Every row gives one point. Examples show where two turns around zero, p and q, send a point. Where does a point land after both, in the order given? Backwards means that the second turn is done in reverse. Each puzzle has new turns, and all numbers are rounded.
In the rows, 128 means zero.

Turn p:
[ 97 128 110] => [122 156 107]
[114 137 141] => [126 145 141]
[123  79 108] => [ 90 112  94]
[152 142 167] => [137 112 172]
[124 111 120] => [114 125 115]
[157 171 122] => [178 119 138]
Turn q:
[130 113  89] => [153 106 102]
[ 87 156 155] => [ 73 121 141]
[157 128 106] => [154 141 106]
[154 109 143] => [153 144 148]
[112 134 147] => [107 126 143]
Where do these land?
p, then q backwards: [ 98 140 128] => [152 145 141]
p, then q: [122 101 145] => [110 104 141]
p, then q: [132 134  91] => [152 128  99]
p, then q backwards: [121 104 112] => [116 151 113]
p, then q backwards: [166 161 164] => [127  70 150]

Turn p:
[137 158 154] => [166 141 120]
[157 141 153] => [163 117 112]
[114 113  92] => [ 87 131 129]
[104 100 113] => [ 97 123 152]
Turn q:
[116 149 109] => [123 140 100]
[156 145 133] => [160 138 129]
[ 93  83 125] => [ 82  97 141]
[142 105 177] => [134 128 184]
[129 129 106] => [129 118 108]
[132 157 118] => [140 147 107]
Where do these land?
p, then q: [110 159 126] => [144 156 112]
q, then p: [ 87 143 132] => [120 170 139]
q, then p backwards: [152 106 112] => [152 110 148]
q, then p: [163 104 141] => [150  89 131]

Turn p:
[132 120 139 173] => [112 153 126 165]
[124 135 151 115] => [119 117 151 122]
[117 158 139 130] => [124 146 152 113]
[162 140 125  89] => [169 100 145 118]
[106  87  86 133] => [118 123  66 123]
Turn q:
[145 156 154 105] => [102 167 124 135]
[101 129 105  99] => [123 112  85 124]
[ 71 115  93 143] => [142  66 103 143]
[149 118 119 141] => [149 134 142 118]
[158 110 161 140] => [119 144 170 110]
[145 139 136 141] => [134 144 144 137]
Where do these land?
p, then q: [148 146 124 151] => [135 151 143 150]
p, then q: [ 84 157 150 110] => [ 74 125 101 127]
q, then p: [125  88  96  82] => [160  89  98  92]
p, then q: [102 107 155 132] => [113  89 121 136]
q, then p: [166 110 120 153] => [145 107 168 141]
q, then p: [140 138 143 126] => [122 141 143 120]
p, then q backwards: [131 150 108 142] => [157 139 117 122]

Turn p:
[124 133  99 171] => [ 78 131 130 144]
[128 107 115  95] => [147 113  95 121]
[176 112 147 121] => [151  84 150 134]
[122 147 142 102] => [158 147 128 130]
[ 90 141 137 152] => [105 165 138 111]
Turn q:
[ 91 148 147 161] => [142 179 146 139]
[146 104 145 136] => [124 107 152 143]
[147 119  97 119] => [138  99 104 125]
[149 123 101 109] => [130  99 104 117]
[152 155 111 106] => [131 113 112  88]
[ 83 119 166 137] => [104 170 149 157]
Where do these land?
q, then p: [ 68 160 153 133] => [138 187 146 165]
q, then p: [149 144 140 122] => [154 126 123 115]
q, then p: [151 122  95 122] => [122  95 105 128]
q, then p: [150 124 111 150] => [131  93 136 131]
p, then q: [123  90 141 113] => [103  99 108 128]

Turn p:
[148 112 128 138 124 119] => [124 121 135 132 107 111]
[150  82 128 148 124 156] => [116  84 116 125  88 126]
[128 140 126 140 163  94] => [128 126 168 136 153 110]
[ 79 128 155 162 160  99] => [124 118 175  78 165 126]
[156 136 148  87 128 139] => [142 132  86 147 139 103]
[109 122 120 126 131 152] => [120 116 117 123 133 154]
[111  99 155 126 118 119] => [110 125 118  91 125 112]
[147 173  91 147  99 149] => [165 151 136 161  99 167]
[125 160 102  78 105 124] => [124 180 101 159 141 142]
Turn q:
[104 152 133 151 152  88] => [144 139 172 120 163 143]
[ 66 178 129 139  96 116] => [101 111 208 140 129 117]
[130  95 136  92 137 153] => [126  92  85 128 127 124]
[145  90 115 128 133 135] => [140 132  91 148 126 134]
[113 163 104 125 134 107] => [123 141 159 127 154 103]
[137 122 129 121 154 166] => [101 124  93 116 138 138]
[151 113 130 145 107 135] => [133 144 116 137  98 137]
[178 111 147 123 112 124] => [155 141 100 109  90 128]
Where do these land?
p, then q: [163 143 147  71 108 152] => [129 192 132 156 149 101]
q, then p: [127 137 145 153 137 111] => [152 118 103 130 137 126]
p, then q: [ 92 145 108 160 134 142] => [ 97 105 100 106 113 145]
p, then q: [120 145 116 129 157 109] => [130 125 130 105 142 159]
p, then q: [145 146 135  88 103  98] => [129 164 168 115 146 107]
q, then p: [106  60 134 153 134 150] => [128  80 136 133  86 175]
p, then q: [144 120 112 141 124 133] => [129 128 134 140 105 138]
